Rows are points. Each copy is the shape, with its points in the same order, stretched, turned, moved and blurred by noise. Is it also mirrored, or only turned?

Shape (7 x 2):
-130 -261
-55 -266
-14 -59
40 -312
111 356
-72 370
71 164
Copy 1 (7 x 2):
-283 152
-270 39
-64 4
-315 -69
331 -114
325 105
155 -80
Copy 1 is: only turned
Copy 2 (7 x 2):
315 -194
387 -160
157 -120
438 -38
-202 20
-273 -159
-74 -1
Copy 2 is: only turned
Copy 3 (7 x 2):
112 -318
100 -282
80 -98
-60 -265
67 285
272 197
72 87
Copy 3 is: mirrored

Shape (10 x 4):
-281 -294 169 -1
72 54 295 182
257 43 -189 -51
-178 -212 144 383
38 -174 37 287
131 24 69 -147
-89 -271 150 -148
-304 -332 -246 -131
-233 -92 345 33
183 -17 354 130
Copy 1 (10 x 4):
-391 205 233 -263
131 296 219 -167
89 -153 15 20
-167 414 -70 -251
-120 243 -78 -59
-53 -60 235 -63
-309 71 255 -92
-493 -108 22 -269
-186 291 328 -324
113 300 249 -61
Copy 1 is: only turned
Copy 2 (10 x 4):
-284 331 -176 -105
-267 -172 -217 141
148 -196 187 -18
-259 -6 -381 -219
-166 -135 -189 -161
-26 -34 121 119
-286 209 33 -34
88 386 31 -288
-341 215 -271 100
-340 -221 -123 143
Copy 2 is: only turned
Copy 3 (10 x 4):
-117 60 421 -293
196 79 137 63
-97 -189 -91 30
-36 165 361 166
-20 -7 203 158
-10 -107 -28 -208
-37 -84 325 -352
-404 -97 311 -249
73 203 311 -234
233 -26 132 -10
Copy 3 is: only turned
Copy 4 (10 x 4):
-10 12 256 -348
-208 -114 180 134
246 -48 -152 195
-253 -265 46 -225
-73 -278 -26 -70
154 62 122 132
148 24 303 -208
253 87 -72 -434
-186 50 326 -174
-106 -173 285 172
Copy 4 is: only turned

Shape (12 x 6):
215 194 -217 -133 -58 -88
102 -213 -206 112 382 -213
-279 322 198 138 -41 -209
27 378 208 -80 -167 -228
139 -299 -249 -44 162 58
-362 7 -78 113 54 -30
-139 -78 147 143 -182 46
31 202 201 146 23 158
176 356 -30 192 -138 -160
-340 -118 -342 -243 -201 -241
101 11 -97 -469 -116 55
185 265 205 -112 288 127
Copy 1 (12 x 6):
-171 -160 -224 40 -328 107
228 -555 -74 180 87 49
63 182 -145 -72 283 -402
-38 144 -103 -55 -135 -367
113 -431 44 70 -59 463
157 7 -138 -155 390 85
69 -21 223 -88 276 80
63 157 63 275 78 -9
-296 -78 -166 136 -33 -266
12 -183 -248 -620 61 292
57 -1 -90 -150 -459 338
245 173 -37 441 -272 -61
Copy 1 is: only turned
Copy 2 (12 x 6):
70 73 -31 74 410 -211
-6 -8 117 -413 186 -107
-251 6 308 270 216 190
50 3 285 360 380 -1
139 80 -141 -286 -70 -165
-252 117 158 104 -154 6
-17 63 95 119 -147 216
-174 -26 28 157 93 301
-113 139 87 101 476 172
98 309 178 139 -118 -464
135 -33 -84 292 62 -394
-203 -271 -85 109 299 58
Copy 2 is: mirrored
Copy 3 (12 x 6):
-308 66 386 -113 140 -153
40 -109 181 431 68 -214
57 494 -55 -89 224 7
-66 435 211 -129 144 -14
-81 -327 191 317 -35 -166
57 86 -195 104 246 -87
35 81 -222 27 -76 -50
-59 254 -22 53 -40 161
-284 358 203 0 93 -33
-38 -215 89 -145 306 -412
-114 -218 376 -244 39 -68
12 189 279 104 -21 219
Copy 3 is: mirrored

Shape (15 x 9):
9 281 -17 -130 -80 -66 269 -35 88
-8 270 87 34 88 306 -210 -540 118
-14 39 31 7 28 100 102 -161 -277
-35 242 131 -330 -38 -68 -243 -57 24
438 210 -68 107 -13 131 272 2 118
-196 -153 74 163 -25 173 213 -53 138
675 299 -87 113 104 31 167 45 -33
-82 -441 -544 -21 77 44 171 -72 -238
-33 254 141 220 152 92 -4 28 133
168 -777 64 205 -154 314 90 -131 -172
-113 164 109 84 86 -82 143 -182 115
-151 77 45 202 -36 -40 -223 -18 105
-185 27 -70 -30 74 278 218 17 36
-82 211 -388 202 16 -30 -28 -150 9
54 -54 -86 -127 209 -97 172 11 49
Copy 1 (15 x 9):
80 165 322 -228 239 -42 7 -42 124
-90 247 -223 -394 388 262 -198 -162 383
-33 113 -47 -185 309 55 37 -18 -148
-219 92 103 -192 30 283 76 220 108
273 135 296 -393 139 -274 -424 -49 29
19 28 -120 -252 236 -165 355 -358 122
283 83 361 -319 112 -349 -736 160 -50
7 9 -76 374 -98 81 112 -384 -315
20 119 -8 -305 324 -379 -63 -11 274
-20 -196 -237 -266 -121 29 220 -486 -451
4 -30 36 -168 377 -101 77 -107 303
-374 39 -3 -142 92 -211 44 -101 177
172 286 -97 -202 214 -103 243 -183 58
-199 216 133 118 191 -187 -250 -238 154
170 -88 35 80 129 -38 5 -60 30
Copy 1 is: mirrored
Copy 2 (15 x 9):
-33 274 -75 -14 -99 1 -156 114 36
-270 -186 -320 -200 424 -272 -42 -131 -319
3 5 220 -86 14 -91 -82 22 -142
114 -51 -159 -218 -28 -199 -284 -214 130
-45 510 80 202 159 -88 79 -1 -24
-245 73 -100 75 114 307 208 32 -219
28 592 252 295 262 -316 -7 -7 69
-117 -4 145 488 -251 298 -115 -58 -466
-125 140 -44 0 421 79 -13 176 4
-190 -20 275 207 11 73 545 -390 -220
-228 49 -119 51 92 60 18 229 11
-231 -115 -67 19 261 123 -212 -47 139
13 155 -105 -7 73 252 70 83 -353
-331 58 -23 283 184 101 -461 123 -161
165 166 -25 226 -111 26 33 126 -49
Copy 2 is: only turned
Copy 3 (15 x 9):
135 174 9 -212 -149 -111 -304 35 177
-114 -578 -190 304 -166 -212 -85 24 284
-41 -129 25 -48 72 48 -149 -197 262
-257 -72 -165 -46 -281 17 -396 91 -161
557 106 -125 132 27 -215 -80 16 77
139 -167 10 -337 -182 79 169 -38 280
512 168 -136 370 231 -241 -163 80 -55
-315 212 -82 -171 64 -67 438 -505 424
166 -139 72 60 -132 27 -66 387 163
148 -384 -206 -257 204 116 556 -632 -1
15 -124 18 -217 -28 -140 -65 182 168
-69 -120 162 -57 -150 -35 120 185 43
8 11 -81 -138 -281 138 -58 -20 432
-105 128 219 152 -89 -305 157 15 410
-43 100 -194 -201 27 -34 35 45 67
Copy 3 is: only turned
Copy 4 (15 x 9):
-222 76 -207 14 299 -3 136 177 -54
-165 139 -161 389 -81 464 269 -304 298
-245 -1 63 69 -2 187 187 -103 -211
-10 398 -232 60 95 -80 46 -215 -57
-79 46 37 -135 -30 256 177 488 7
-227 -360 163 171 172 110 -177 79 156
51 328 79 -159 -196 202 276 580 -151
316 -557 234 -148 200 82 241 -70 -180
-154 92 -17 428 -68 152 -176 210 -16
-107 -352 829 -301 -96 195 -17 -122 209
-259 18 -10 328 288 95 31 74 45
-57 -54 121 384 -69 -131 -71 -37 27
-116 -216 -144 110 101 193 -107 29 -67
97 -241 -100 344 -39 -63 318 96 -35
121 -4 89 -34 350 156 -19 185 -137
Copy 4 is: only turned

Shape (16 x 11):
-148 153 99 72 -41 203 -122 44 151 -119 5
166 33 -52 -277 81 60 -165 197 230 -241 18
6 186 249 104 -56 362 -207 -281 112 109 246
-121 -67 180 -4 -144 -178 -233 -58 -278 147 -144
-10 167 -114 35 27 61 -122 -173 -25 -149 127
130 -223 131 -160 -195 163 149 77 -84 -297 -146
17 -184 59 -149 -201 -197 135 27 -217 245 -2
-168 -26 254 -147 122 0 21 -89 -187 201 -161
-245 118 -30 47 159 170 -42 -199 153 -255 269
201 -306 -256 -235 36 -216 133 21 228 -52 -407
-36 -514 353 -41 -80 -242 -79 52 -189 231 -56
-139 77 169 287 109 190 -319 -172 -112 209 12
-129 307 -39 35 104 544 -121 64 168 -107 314
-100 -402 83 -242 -142 103 -222 -70 -258 177 -110
-77 21 -315 -79 -100 158 -23 180 479 -220 -109
91 26 -290 117 181 162 -1 152 156 -161 -7
Copy 1 (16 x 11):
346 31 -7 118 216 161 42 -10 -139 -220 62
88 137 -368 -209 179 56 107 -73 -52 -211 -158
462 -11 -111 642 235 -39 -121 -119 -76 -373 142
115 -355 14 -43 -141 33 -230 153 73 -312 -22
174 65 36 277 -37 149 -1 -241 -177 -307 -69
118 173 -239 -197 -181 33 173 27 228 -73 189
-115 -175 -40 -89 -274 -246 -179 214 241 18 -96
116 -254 -168 100 25 247 -136 296 205 -21 -103
282 192 113 367 144 230 312 -106 -88 -305 -150
-300 6 -93 -604 121 104 -94 -245 457 213 -100
-145 -515 -167 -169 -81 -227 145 356 411 -66 17
211 -394 -14 445 210 239 -172 -11 -165 -293 148
359 315 -165 547 338 214 53 50 -409 -287 82
-205 -141 -196 -55 90 -6 -216 369 268 -269 31
36 366 97 -323 354 99 -21 -167 -73 -24 34
-95 98 -77 20 135 230 172 -202 -224 28 49
Copy 1 is: mirrored
Copy 2 (16 x 11):
-104 15 -65 179 -82 -101 -41 -32 -290 26 -92
98 -25 111 238 -107 81 -207 439 -267 -116 -37
-212 63 -260 246 -278 102 -67 -99 -262 16 97
-277 174 5 194 -18 -211 -112 -202 311 378 -143
48 -25 -149 81 -130 -27 -30 104 -44 -97 129
48 97 -173 325 36 82 146 309 -191 70 -215
90 183 -31 177 -19 127 -38 -235 209 295 -111
-260 216 -42 -23 85 98 -58 -53 -21 355 -100
15 -14 -84 14 -52 -47 141 167 -438 36 306
-71 -90 292 164 152 205 136 309 189 -21 -54
-211 40 140 372 135 1 27 -148 166 713 -65
-338 -133 -194 109 -93 -83 -140 -195 -43 210 5
157 -109 -274 60 -303 117 -120 123 -695 -192 4
-274 23 -14 174 -189 56 101 163 71 560 -75
66 -112 192 173 -126 34 122 204 -297 -206 -83
182 -340 -63 82 -14 121 -42 222 -266 -241 -40
Copy 2 is: mirrored
Copy 3 (16 x 11):
-275 -241 -348 191 59 51 3 -82 160 -121 255
-316 -58 61 389 -158 114 22 66 189 97 -155
-113 -368 -695 -117 111 -126 -32 -157 410 -129 -71
144 -51 -113 -282 -31 194 -60 -201 2 358 328
-163 -88 -334 46 -146 -24 -93 -221 -127 -196 -50
195 -220 183 387 -143 177 248 208 12 -106 141
340 284 44 -60 -149 246 71 35 159 249 193
123 75 -294 -152 208 69 196 -37 -44 359 146
-201 -188 -611 333 -26 -134 -232 -99 -195 -245 -21
-66 382 684 94 -272 -297 124 235 -51 76 87
357 -103 141 -283 -36 266 -254 351 121 553 260
-228 -357 -591 -463 139 -13 -41 -41 62 33 170
-392 -310 -867 340 -3 33 144 57 233 -334 -58
283 -229 -158 -121 -393 -24 60 245 124 466 264
-452 19 79 526 -299 -249 47 90 218 -275 309
-452 -64 -55 158 -130 2 89 275 -101 -352 -34
Copy 3 is: mirrored
Copy 4 (16 x 11):
14 -168 2 2 26 25 -8 -134 -42 34 160
-164 222 -63 157 474 83 -183 -262 148 46 210
159 -418 18 -132 174 -28 -205 17 252 275 216
363 -47 -15 164 -245 347 -192 10 -62 48 -256
190 -185 58 -17 330 -137 -7 -67 1 13 -49
-182 244 -67 89 -198 -151 -82 -153 151 -146 -56
165 173 162 26 -181 227 -144 127 24 13 -285
289 112 115 -124 -100 269 -172 2 52 -257 -28
132 -199 179 -99 316 -228 -65 -136 -115 -99 165
-21 219 240 499 201 195 -38 62 139 -408 -33
312 160 73 258 -412 356 -499 151 -45 -6 -158
293 -507 46 -36 -38 238 -233 98 -43 -33 95
-239 -345 -1 -292 301 -153 -83 -201 48 101 324
135 31 124 172 -117 272 -440 -112 82 -122 -251
-339 -109 186 267 266 -37 112 -276 -46 -69 145
-302 -219 6 68 251 -50 -23 33 -33 -237 185
Copy 4 is: only turned
